Each row is a point. The points of each table are mixes of a few directions, plus a little noise. Count the directions of each table, and those that both share. Where both have some left over, give the other angles between the two spaces (their principal angles), to ten degrees, smallest first.

First (5 x 2)
[[ 24.5  10.4]
 [  0.0   0.0]
 [-54.3 -22.8]
 [  9.3   3.9]
 [ 20.4   8.5]]
Second (5 x 2)
[[-22.8  -9.6]
 [ 46.8  19.6]
 [-34.1 -14.3]
 [ 13.2   5.5]
 [ -3.2  -1.3]]
Directions: first 1, second 1, shared 1

First (5 x 4)
[[-37.1 -51.3  10.6  14.6]
 [  5.7  11.8 -10.6 -16.6]
 [ 26.2  26.7  15.9  26.9]
 [ 10.4  10.4   6.8  11.0]
 [ -5.2   2.5 -23.0 -36.9]]
Second (5 x 4)
[[  3.1   7.3 -10.8 -51.1]
 [ -1.0   5.1 -12.0  24.5]
 [ 11.4  27.7 -29.7 -13.2]
 [ -0.3 -20.7  45.0  27.5]
 [-13.3 -19.7   7.2  12.3]]
Directions: first 2, second 3, shared 2

First (9 x 6)
[[ -8.6   2.5  27.8  -4.8 -14.8 -18.3]
 [ -2.8   0.8   8.7  -1.4  -4.7  -5.8]
 [ -6.3   2.0  20.5  -3.5 -10.8 -13.8]
 [ -7.1   2.0  22.7  -3.9 -12.2 -15.2]
 [  4.9  -1.3 -15.9   2.7   8.6  10.7]
 [  2.0  -0.5  -6.4   1.1   3.4   4.3]
 [ -7.9   2.4  25.4  -4.1 -13.5 -16.8]
 [ 29.4  -8.6 -94.9  15.8  50.4  62.9]
 [ -3.7   1.0  12.0  -2.0  -6.4  -7.9]]
Second (9 x 6)
[[  4.0  12.2  21.9   5.8  -4.8  -9.7]
 [ 24.0  31.5  19.6  20.6   8.8   4.1]
 [-19.8 -40.9 -24.9 -13.1   3.4 -17.5]
 [ -4.7   1.4  18.1  -1.4  -8.0 -13.4]
 [ -7.7   3.4   7.7  -9.7 -13.5   5.5]
 [ -7.2 -21.9  -9.9  -1.5   5.8 -16.6]
 [ 22.2  49.7  32.8  13.5  -7.7  19.9]
 [ -8.2   2.5   9.5  -9.7 -13.2   2.7]
 [ -3.2 -37.0 -75.1  -5.4  27.7  25.1]]
Directions: first 1, second 3, shared 1

First (7 x 9)
[[ 27.0  -9.8 -24.5  28.0 -41.0 -18.8  -5.6 -32.6 -16.0]
 [-11.0 -29.7  23.6 -15.1 -13.4   0.4  -1.3  -3.9   1.0]
 [ -1.5 -22.7  -2.2   1.7  -8.5  -3.6   6.8  -8.5 -15.5]
 [ -6.6 -19.6  -7.5   0.4   9.5   0.8  13.4  -0.4 -19.5]
 [-13.3 -30.5   2.8  -6.2   5.2   1.3  14.5  -0.4 -18.8]
 [  3.2  17.3  -7.0   3.5   9.3   2.5   0.1   5.1   4.2]
 [  2.7  94.9  16.7 -13.0  39.8  19.3 -27.4  41.5  64.2]]
Second (10 x 9)
[[ -2.2  -1.6  12.7  -5.9  -9.2   0.7  -7.0  -1.1  10.7]
 [-10.7 -10.3  87.7 -46.7 -55.2  -1.2 -48.6  -2.8  67.7]
 [-17.2 -11.9   0.4  -9.7  30.4   8.6  17.8  14.6 -14.3]
 [  4.6  28.9 -19.5   9.7  23.4   4.5   5.6  10.2  -1.1]
 [-11.8   3.7  -2.4  -6.1  28.9  10.2  11.9  16.6  -5.3]
 [ 16.8  16.6 -15.6  15.5 -12.0  -5.9  -7.4 -10.5   2.2]
 [-17.0  11.7   0.4 -10.6  41.3  12.6  11.3  24.2  -0.1]
 [ 13.8 -13.2 -14.8  15.9 -24.6 -11.7   0.3 -21.2 -14.2]
 [ 25.0 -29.5 -34.8  33.9 -40.4 -21.9   7.2 -39.8 -36.4]
 [ -2.3   4.8 -12.0   4.6  18.0   3.8   9.2   6.7  -8.8]]
Directions: first 3, second 3, shared 3

First (11 x 12)
[[ 32.1  37.8  32.2  13.9  11.4  25.2   3.6  -1.5  31.3  36.5  14.7  -8.0]
 [-17.1 -28.2  16.1   9.5  -7.1  -6.7 -11.1 -31.9  11.1   2.3  30.8 -44.1]
 [ 21.4  17.0 -12.2 -16.5  19.6   3.8  10.4  19.3 -10.7  -3.5 -34.1  53.1]
 [  4.5  -5.1   9.5  14.5 -22.1 -12.7  -1.0  -9.8 -10.2 -24.6  35.5 -54.9]
 [-12.3 -10.2  28.1  -3.8 -11.0 -16.9   5.1  18.6  11.7   5.2   0.2 -32.4]
 [ -0.8   6.7 -20.5 -10.5  -1.0  24.5   2.4   3.2 -45.7  12.5 -24.0  43.9]
 [ -6.9 -32.1  10.2 -23.6   3.9 -27.1   6.4   4.6 -16.3 -18.9 -17.2   0.7]
 [ 26.7   9.7  -0.4 -18.5  -2.1   8.2  15.2  12.7 -61.9  -9.0 -21.3  27.3]
 [-51.5 -20.8 -40.5  18.9 -15.0  -1.0 -22.1 -16.2  22.5  -3.5  14.5 -10.5]
 [  4.9 -14.7  10.3   3.1  34.4  -4.0 -11.4 -38.6  54.2   8.6  13.4   3.8]
 [ -0.2  40.1 -33.4  14.0 -10.5   7.3   2.6  39.4  14.1  -5.7 -12.8  20.5]]
Second (9 x 12)
[[ -7.1 -18.1  12.8 -13.9  17.8 -11.4  -0.1  -2.1  19.8   8.4 -14.7  11.7]
 [  4.1   7.6 -13.7   9.6  -8.7   0.7  -1.7  -1.5  -7.6 -14.7  11.5  -8.2]
 [ 18.3  57.9   9.0  23.5 -47.9  58.3   9.0  23.0 -66.2  40.3  16.9 -21.2]
 [ -5.6 -12.6  16.0 -12.9  14.0  -4.2   1.6   0.6  13.1  16.4 -14.9  11.0]
 [-19.8 -61.5  -8.9 -25.1  50.5 -61.0  -9.7 -24.2  70.5 -41.8 -18.8  23.1]
 [  2.2  17.6  32.5  -5.6  -8.5  31.0   8.4  16.3 -21.5  52.1 -13.2   3.5]
 [  5.2   6.3 -27.6  14.3  -9.8  -7.3  -4.9  -6.9  -4.4 -33.8  18.9 -12.5]
 [  2.9   4.2 -16.0   9.0  -6.8  -3.9  -2.5  -3.5  -3.1 -20.2  11.4  -7.1]
 [ -0.1  -1.2  -5.5   1.2   0.5  -3.2  -0.9  -2.0   1.5  -7.2   2.1  -0.9]]
Directions: first 6, second 2, shared 2

First (8 x 18)
[[  5.5 -26.3  14.9  -1.3  -8.7  -1.4   6.9 -11.6  10.3  -1.8  -5.7 -31.7
   16.7  12.9   3.3   0.4   1.0  -9.5]
 [ -4.3   1.4  13.0  18.3  -9.6   2.6   7.0  -2.6  14.9  -9.9  14.9  12.9
   21.6  19.8  -3.9 -28.7  -2.5   8.1]
 [ -9.9  18.4   0.0   5.4   2.7  12.1  -0.9   9.0  -6.7  -3.1   8.4  34.1
   -8.8  -5.0  -9.5  -0.9  -3.0  17.8]
 [ 53.2 -26.3 -28.3 -19.2  -0.6 -62.8  -5.6 -27.3   7.1   2.7 -40.0 -94.9
   -3.9 -22.9  30.4   4.1   5.5 -61.5]
 [  8.7  -7.7  10.8  -2.5  -9.4   6.3  12.1 -10.7  -1.5  -7.9 -10.3  -8.1
    0.9  -7.9 -11.7  11.0  -5.6   6.2]
 [-29.3   1.5  -0.2  -2.1  13.7  19.0 -12.2  18.9  -7.2  14.9  16.4  23.8
   -4.0  16.0   4.8   5.1   4.3   9.8]
 [ -6.0  38.8 -16.5  10.0   9.2   0.1  -6.6  15.2  -7.6  -2.5  13.4  46.0
  -16.7 -14.7  -5.5 -12.5  -1.9  16.0]
 [-16.9  -3.3   7.0  -6.3   3.9  23.2  -0.3   8.8 -10.9   6.9   3.6  15.9
   -7.1   1.4  -8.2  20.4  -0.1  15.4]]
Second (10 x 18)
[[  0.0  -1.0   2.0   0.7  -0.9   0.6   1.1  -1.3  -0.7   0.4  -0.9   1.0
   -1.3   0.0  -1.2   0.9  -0.8   1.7]
 [ -5.3   2.7 -35.0  -9.6   4.9  -5.3 -14.9  16.2  23.5  -1.7   6.5 -24.9
   20.6  -3.9  19.1  -8.4   9.6 -25.1]
 [ -5.7   2.1 -31.3  -8.2   4.6  -5.0 -12.8  13.6  20.9  -1.8   5.7 -22.0
   19.3  -2.8  17.6  -8.0   9.8 -22.2]
 [  5.9  -1.8  33.1   8.8  -4.6   6.0  14.7 -16.4 -22.4   2.1  -6.2  22.8
  -20.2   4.4 -19.0   9.2 -10.1  23.8]
 [  5.5  -3.2  37.8  10.9  -6.0   6.5  16.2 -16.5 -25.4   2.0  -7.5  25.9
  -22.2   4.7 -20.9   8.6 -11.6  26.3]
 [  6.7  -2.9  35.1   9.4  -5.1   5.3  15.3 -16.2 -23.9   1.4  -5.6  23.5
  -21.7   2.8 -19.0   9.4 -10.5  25.0]
 [ -1.5   0.7  -8.3  -1.6   1.6  -1.0  -2.6   3.6   4.6  -1.1   1.4  -4.7
    5.0  -1.2   4.4  -1.9   2.6  -5.3]
 [  4.1  -1.8  26.3   6.5  -4.7   4.3  10.7 -11.3 -17.1   1.8  -4.4  17.2
  -15.6   2.7 -14.4   5.6  -7.9  18.1]
 [-13.9   5.0 -89.1 -24.4  13.5 -15.4 -37.7  39.4  57.8  -4.3  16.5 -60.4
   52.2  -9.1  48.4 -21.1  26.5 -61.1]
 [  4.4  -1.4  27.6   7.4  -3.8   4.4  11.8 -12.0 -17.7   1.5  -4.0  19.3
  -16.6   2.3 -14.2   6.3  -8.7  18.6]]
Directions: first 4, second 1, shared 0; angles 40

First (8 x 24)
[[  3.9   6.1  -8.1  -5.9  -1.9  -0.9   0.6   3.8   5.7  -1.5   4.7  -2.2
    2.9   4.8   2.7   6.7  -0.4   4.3   3.1  -4.6   4.8   7.1   1.5  -1.4]
 [ 13.4  20.3 -23.7 -16.5  -5.8  -2.4   1.2  10.9  17.0  -3.8  13.6  -6.4
    7.1  11.0   8.1  19.0  -1.0  14.9   8.3 -13.5  14.0  20.8   3.9  -5.7]
 [ 28.2  43.1 -48.6 -33.7 -11.4  -5.0   3.4  23.4  34.4  -8.6  29.2 -15.5
   13.9  24.8  15.6  39.5  -1.0  32.0  17.4 -27.3  29.7  43.9   8.7 -11.1]
 [ 10.6  16.0 -18.0 -12.8  -4.7  -1.7   0.8   9.0  13.0  -3.3  11.4  -5.8
    5.2   9.7   6.2  14.9   0.1  11.7   6.5  -9.8  10.3  16.7   3.0  -3.5]
 [  4.1   6.3  -7.0  -5.0  -1.2  -0.3   0.7   2.8   5.1  -1.1   3.5  -2.2
    1.9   4.2   1.9   5.8  -0.5   4.5   2.4  -3.8   3.9   6.2   1.4  -1.3]
 [ 16.0  23.9 -28.3 -18.3  -6.7  -2.2   1.6  13.0  20.1  -4.8  16.7  -8.9
    8.8  14.2   9.2  22.8  -0.5  18.1   9.8 -15.3  16.8  24.8   5.4  -6.8]
 [-40.6 -60.6  71.1  47.5  17.5   6.4  -4.4 -33.1 -49.9  12.4 -40.8  21.9
  -20.8 -35.0 -22.5 -56.3   1.8 -44.9 -24.3  38.9 -42.0 -63.0 -12.4  15.5]
 [-36.1 -54.5  63.3  43.1  15.3   6.5  -4.1 -30.4 -45.4  10.8 -36.5  19.6
  -18.2 -32.0 -21.3 -50.1   1.0 -40.3 -21.5  35.2 -38.0 -56.5 -11.2  13.9]]
Second (8 x 24)
[[ -6.1 -12.6  34.1 -13.5  -4.3 -29.1  25.0  -3.3   1.9 -19.8 -28.6   1.0
  -10.9   7.1 -12.3  25.4 -31.8 -13.9  24.7 -14.7  26.8  11.7 -25.9   8.5]
 [  4.0   0.5 -15.7  -0.8 -10.1  -4.1   3.3  -4.0   6.7   4.3   6.0  -7.0
   -4.2  -1.5   1.4   9.8   5.5   0.4   1.4  -7.4   3.4  11.2  -9.5  -8.8]
 [ 39.1  31.8 -67.4   1.0   4.1 -24.5   0.0  20.8   4.9   0.8  13.6   8.6
   10.7  38.5  30.4 -13.7  26.1  39.6  14.3 -50.7  46.2  29.2 -31.9   0.0]
 [ -7.4  -5.5  23.5  -2.1   7.3   0.9   0.7   1.3  -5.2  -6.3 -10.0   4.5
    0.8  -0.8  -5.2  -3.2 -10.9  -5.7   1.6   8.2  -2.9  -9.8   5.1   7.9]
 [ 18.5  15.2 -29.2   0.5   4.3 -12.5  -0.2  12.6   0.6  -1.7   3.7   5.7
    6.1  20.4  14.0  -8.6  10.0  19.7   8.2 -24.5  24.9  13.1 -15.3   3.1]
 [ -1.8   4.5 -41.2  15.9 -11.7  41.6 -27.3 -11.1   6.0  32.4  39.8 -14.3
    2.7 -27.5   5.5 -11.8  38.0   2.0 -37.6  29.6 -49.6  -9.4  33.5 -25.0]
 [-35.4 -26.1  31.8   8.1 -14.4  45.7 -16.0 -27.5   2.0  20.1  13.6 -18.3
  -10.0 -52.5 -24.7   8.6   1.1 -35.1 -35.7  61.6 -71.7 -28.5  46.7 -19.2]
 [-10.3  -8.1  63.9 -10.1  25.4 -18.8  13.4  12.4 -16.2 -29.2 -39.3  21.1
    4.5  16.5  -9.1  -8.4 -37.9  -6.6  21.6  -1.3  21.3 -17.7  -3.1  33.8]]
Directions: first 1, second 3, shared 0; angles 40
